Every row gives one point. Each copy is the shape, with its points in the same order, turned, moved and blurred by noise. Is it also mirrored, or only turned?

Shape (7 x 2):
[[-0.33  0.84]
 [ 0.67  0.01]
 [-0.12  0.04]
 [-0.61 -0.55]
 [-0.37 -0.26]
 [-0.38 -0.17]
 [ 0.04 -0.02]]
Copy 1:
[[ 0.52  0.79]
 [-0.75  0.27]
 [ 0.00  0.08]
 [ 0.23 -0.69]
 [ 0.16 -0.33]
 [ 0.16 -0.22]
 [-0.11  0.10]]
Copy 1 is: mirrored
Copy 2:
[[ 0.40 -0.82]
 [ 0.60  0.36]
 [-0.04  0.07]
 [-0.56  0.14]
 [-0.36  0.07]
 [-0.29 -0.12]
 [ 0.10 -0.02]]
Copy 2 is: mirrored
Copy 3 (7 x 2):
[[-0.78 -0.50]
 [-0.14  0.68]
 [ 0.01 -0.17]
 [ 0.68 -0.62]
 [ 0.40 -0.38]
 [ 0.20 -0.35]
 [ 0.07  0.01]]
Copy 3 is: only turned

Shape, 10 rows:
[[-0.63  0.14  0.22  0.65]
 [-0.40  0.05 -0.13  0.30]
 [ 0.12 -0.39 -0.06 -0.51]
 [ 0.60 -0.33 -0.24  0.69]
 [ 0.91  0.71 -0.30  0.25]
 [-0.42  0.47 -0.51 -0.18]
 [-0.08 -0.01 -0.04 -0.55]
 [-0.27  0.19 -0.14  0.34]
 [-0.14  0.10 -0.04  0.45]
 [ 0.19  0.43 -0.68 -0.11]]
Copy 1:
[[-0.11 -1.08 -0.08 -0.16]
 [ 0.03 -0.76  0.23  0.08]
 [-0.13  0.32  0.38 -0.01]
 [-0.35 -0.14 -0.55  0.80]
 [ 0.85  0.05 -0.46  0.72]
 [ 0.49 -0.48  0.62  0.27]
 [ 0.20 -0.01  0.48 -0.09]
 [ 0.20 -0.76  0.05  0.17]
 [ 0.09 -0.65 -0.12  0.17]
 [ 0.54 -0.26  0.36  0.61]]
Copy 1 is: only turned
Copy 2 (10 x 4):
[[ 0.73 -0.19 -0.38  0.31]
 [ 0.26 -0.09 -0.38  0.04]
 [-0.45 -0.28  0.24 -0.36]
 [ 0.56  0.36  0.11 -0.87]
 [ 0.04  1.22  0.20 -0.28]
 [-0.34  0.21 -0.62  0.21]
 [-0.51 -0.12  0.09  0.01]
 [ 0.28  0.11 -0.34  0.02]
 [ 0.43  0.10 -0.21 -0.06]
 [-0.36  0.62 -0.41 -0.23]]
Copy 2 is: only turned
Copy 3 (10 x 4):
[[ 0.67 -0.58  0.34  0.29]
 [ 0.33 -0.36 -0.05  0.33]
 [ 0.04 -0.18 -0.83 -0.36]
 [-0.51 -0.27  0.31 -0.31]
 [-0.30  0.85  0.26 -0.06]
 [ 0.28  0.13 -0.50  0.66]
 [ 0.34  0.05 -0.76 -0.10]
 [ 0.28 -0.25  0.02  0.31]
 [ 0.21 -0.24  0.18  0.14]
 [-0.21  0.38 -0.35  0.40]]
Copy 3 is: mirrored

Shape, 9 rows:
[[ 0.11  0.14  0.47  0.14 -0.71 -0.46]
 [ 0.06 -0.27 -0.04 -0.01 -0.03 -0.10]
 [-0.23  0.76  0.03  0.62  0.18 -0.37]
 [ 0.18  0.46  0.14 -0.14  0.03  0.18]
 [ 0.59  0.02 -0.46 -0.15  0.43 -0.42]
 [ 0.21 -0.39 -1.05  0.00  0.35 -0.62]
 [-0.14  0.14 -0.22 -0.95 -0.06  0.71]
 [ 0.02  0.32  0.06 -0.01 -0.52  0.88]
 [-0.33 -0.05 -0.13  0.08  0.66  0.25]]
Copy 1 (9 x 6):
[[ 0.07 -0.26  0.18  0.17 -0.06 -0.91]
 [ 0.17 -0.25  0.15  0.37 -0.11  0.07]
 [ 0.43  0.17 -0.29 -0.32  0.68 -0.33]
 [ 0.05  0.52  0.01  0.23  0.02 -0.16]
 [ 0.41  0.06  0.24  0.82  0.55  0.27]
 [ 0.31 -0.53  0.36  0.69  0.80  0.72]
 [-0.80  0.50  0.06  0.47 -0.41  0.47]
 [-0.36  0.53  0.52 -0.26 -0.41 -0.11]
 [ 0.29  0.09 -0.31  0.00 -0.10  0.66]]
Copy 1 is: only turned
Copy 2 (9 x 6):
[[-0.45  0.69  0.01 -0.33  0.35  0.23]
 [-0.31  0.02  0.00  0.07 -0.11 -0.23]
 [ 0.63  0.59  0.08 -0.51 -0.32  0.11]
 [ 0.23 -0.07 -0.30 -0.20  0.24  0.08]
 [-0.18 -0.02 -0.67 -0.30 -0.52 -0.53]
 [-0.19  0.23 -0.42  0.08 -0.89 -1.04]
 [ 0.18 -0.44 -0.54  0.88  0.45  0.00]
 [ 0.32 -0.17  0.12  0.16  0.96 -0.12]
 [ 0.35 -0.34  0.17  0.19 -0.50 -0.08]]
Copy 2 is: mirrored
Copy 3, 9 rows:
[[ 0.65  0.56 -0.06  0.09 -0.37 -0.38]
 [-0.05  0.02 -0.22  0.27 -0.13  0.08]
 [ 0.26  0.29  0.42 -0.75 -0.20  0.39]
 [ 0.52 -0.19  0.04 -0.14  0.30  0.09]
 [ 0.22 -0.23  0.22  0.52 -0.21  0.80]
 [-0.51 -0.28  0.44  0.76 -0.54  0.67]
 [ 0.22 -1.05 -0.17  0.23  0.52 -0.37]
 [ 0.27 -0.10 -0.02 -0.08  0.92 -0.50]
 [-0.35 -0.38 -0.27 -0.29  0.09  0.42]]
Copy 3 is: only turned

Shape:
[[ 0.44 -0.43  0.04  0.08 -0.19  0.13  0.48 -0.09  0.12]
 [ 0.59  0.05 -0.05  0.28  0.24  0.64 -0.83  0.39  0.06]
 [ 0.21  0.44 -0.26 -0.86  0.32 -0.57 -0.25 -0.80 -0.54]
 [-0.14 -0.48 -0.07  0.03 -0.34 -0.01 -0.26  0.01  0.24]
 [ 0.21  0.14 -0.20  0.56 -0.31  0.84 -0.70  0.37 -0.37]
 [ 0.61 -0.30 -0.03  0.60 -0.18 -0.28  0.12 -0.20  0.16]
 [-0.26  0.77 -0.12 -0.81  0.43 -0.65  0.47 -0.55 -0.54]
 [ 0.33 -0.47  0.63 -0.29 -0.07 -0.18  0.16 -0.17 -0.16]
 [-0.16  0.99  0.06 -0.66  0.17 -0.57 -0.11 -0.77 -0.64]
 [ 0.09  0.10 -0.41  0.24  0.53  0.71 -0.64  0.23  0.17]
 [ 0.08 -0.30  0.25  0.23  0.01 -0.08 -0.06 -0.63  0.25]
 [ 0.28 -0.08  0.41  0.09 -0.12  0.14 -0.05 -0.19  0.61]
 [ 0.23 -0.32 -0.23  0.28  0.12  0.79 -0.48 -0.21 -0.24]
 [ 0.09 -0.58  0.42  0.71  0.16 -0.16 -0.04  0.14 -0.33]
 [ 0.19 -0.20  0.39  0.34  0.00  0.25  0.28 -0.46 -0.10]]
Copy 1, 15 rows:
[[ 0.12 -0.46  0.52  0.20 -0.08  0.31 -0.18 -0.14  0.26]
 [ 0.13  0.03  0.59 -0.69  0.90  0.36  0.17 -0.04 -0.44]
 [ 0.53 -0.23 -1.21  0.01 -0.13  0.38 -0.22 -0.10 -0.66]
 [ 0.06  0.01  0.31  0.23  0.27  0.06  0.03  0.52  0.08]
 [-0.50 -0.39  0.45 -0.40  1.09  0.05  0.15  0.09 -0.50]
 [-0.11  0.02  0.41  0.41  0.25  0.60 -0.37 -0.25  0.21]
 [ 0.41 -0.41 -1.43 -0.17 -0.29 -0.11 -0.49 -0.39 -0.09]
 [ 0.11 -0.34 -0.01 -0.13 -0.39  0.66  0.07  0.22  0.32]
 [ 0.06 -0.14 -1.53 -0.21 -0.12  0.12 -0.15 -0.29 -0.46]
 [ 0.18  0.21  0.52 -0.66  0.78 -0.22 -0.18  0.01 -0.62]
 [-0.13  0.23  0.22  0.18 -0.29  0.24 -0.24  0.05 -0.09]
 [ 0.02  0.32  0.39 -0.09 -0.10  0.16  0.28 -0.15  0.21]
 [-0.19 -0.27  0.60 -0.29  0.32  0.15 -0.14  0.26 -0.76]
 [-0.44 -0.08  0.39 -0.31  0.20  0.65 -0.62  0.39  0.36]
 [-0.37 -0.24  0.33 -0.07 -0.31  0.25 -0.23 -0.16  0.02]]
Copy 1 is: mirrored
Copy 2:
[[ 0.13 -0.16 -0.40 -0.50 -0.44 -0.08 -0.23 -0.24 -0.22]
 [-0.24  0.55 -0.15  0.34 -0.75  0.04  0.12  0.96 -0.09]
 [ 0.40  1.12 -0.34  0.06  0.59 -0.61  0.42 -0.44  0.35]
 [-0.12 -0.21 -0.09 -0.38  0.07 -0.03  0.00  0.37  0.34]
 [-0.49  0.15 -0.21  0.71 -0.67  0.38 -0.07  0.60  0.39]
 [ 0.63 -0.02 -0.22 -0.29 -0.53 -0.13 -0.49  0.18  0.12]
 [ 0.64  0.61 -0.39  0.47  0.83 -0.43  0.59 -0.80 -0.10]
 [ 0.06  0.17 -0.12 -0.29  0.16 -0.52 -0.44 -0.11 -0.44]
 [ 0.50  0.88 -0.49  0.55  1.06 -0.26  0.23 -0.45  0.25]
 [-0.31  0.17 -0.50  0.41 -0.62 -0.10  0.62  0.76  0.16]
 [ 0.36 -0.06 -0.69 -0.29  0.05 -0.48 -0.27  0.22  0.21]
 [ 0.18  0.03 -0.71 -0.39 -0.02 -0.07 -0.16  0.50 -0.23]
 [-0.50  0.11 -0.44  0.31 -0.69 -0.35 -0.02  0.33  0.37]
 [ 0.27 -0.41  0.14  0.18 -0.30 -0.56 -0.45  0.40 -0.11]
 [ 0.15 -0.17 -0.62  0.08 -0.15 -0.43 -0.47  0.02 -0.16]]
Copy 2 is: only turned
Copy 3:
[[ 0.24  0.11 -0.33 -0.30  0.25  0.39 -0.16 -0.22 -0.66]
 [-0.22 -0.89  0.42  0.32 -0.34  0.38 -0.28 -0.41 -0.02]
 [ 0.35  0.44  0.52  0.71 -0.47  0.03  0.16  1.09 -0.57]
 [-0.07  0.19  0.00 -0.15  0.03 -0.23 -0.31 -0.21 -0.12]
 [-0.13 -0.91  0.08  0.55  0.30  0.23  0.01 -0.67  0.19]
 [ 0.07  0.18  0.37 -0.41  0.36  0.50 -0.08 -0.50 -0.58]
 [ 0.78  0.65  0.17  0.34 -0.38  0.25  0.44  1.25 -0.11]
 [ 0.20  0.58 -0.26  0.09 -0.25  0.53 -0.32 -0.26 -0.59]
 [ 0.77  0.57  0.59  0.82 -0.45  0.06  0.33  0.93 -0.01]
 [-0.09 -1.05  0.25 -0.09 -0.39  0.13  0.05 -0.13  0.12]
 [ 0.44  0.34  0.20 -0.24 -0.26  0.04  0.03 -0.41 -0.46]
 [ 0.59 -0.07  0.13 -0.32 -0.20  0.27 -0.51 -0.36 -0.30]
 [-0.04 -0.72 -0.08  0.32 -0.18  0.10  0.21 -0.54 -0.28]
 [-0.26  0.30 -0.17 -0.07 -0.14  0.60  0.32 -0.69 -0.05]
 [ 0.58  0.12 -0.07  0.07 -0.13  0.42  0.23 -0.56 -0.49]]
Copy 3 is: mirrored
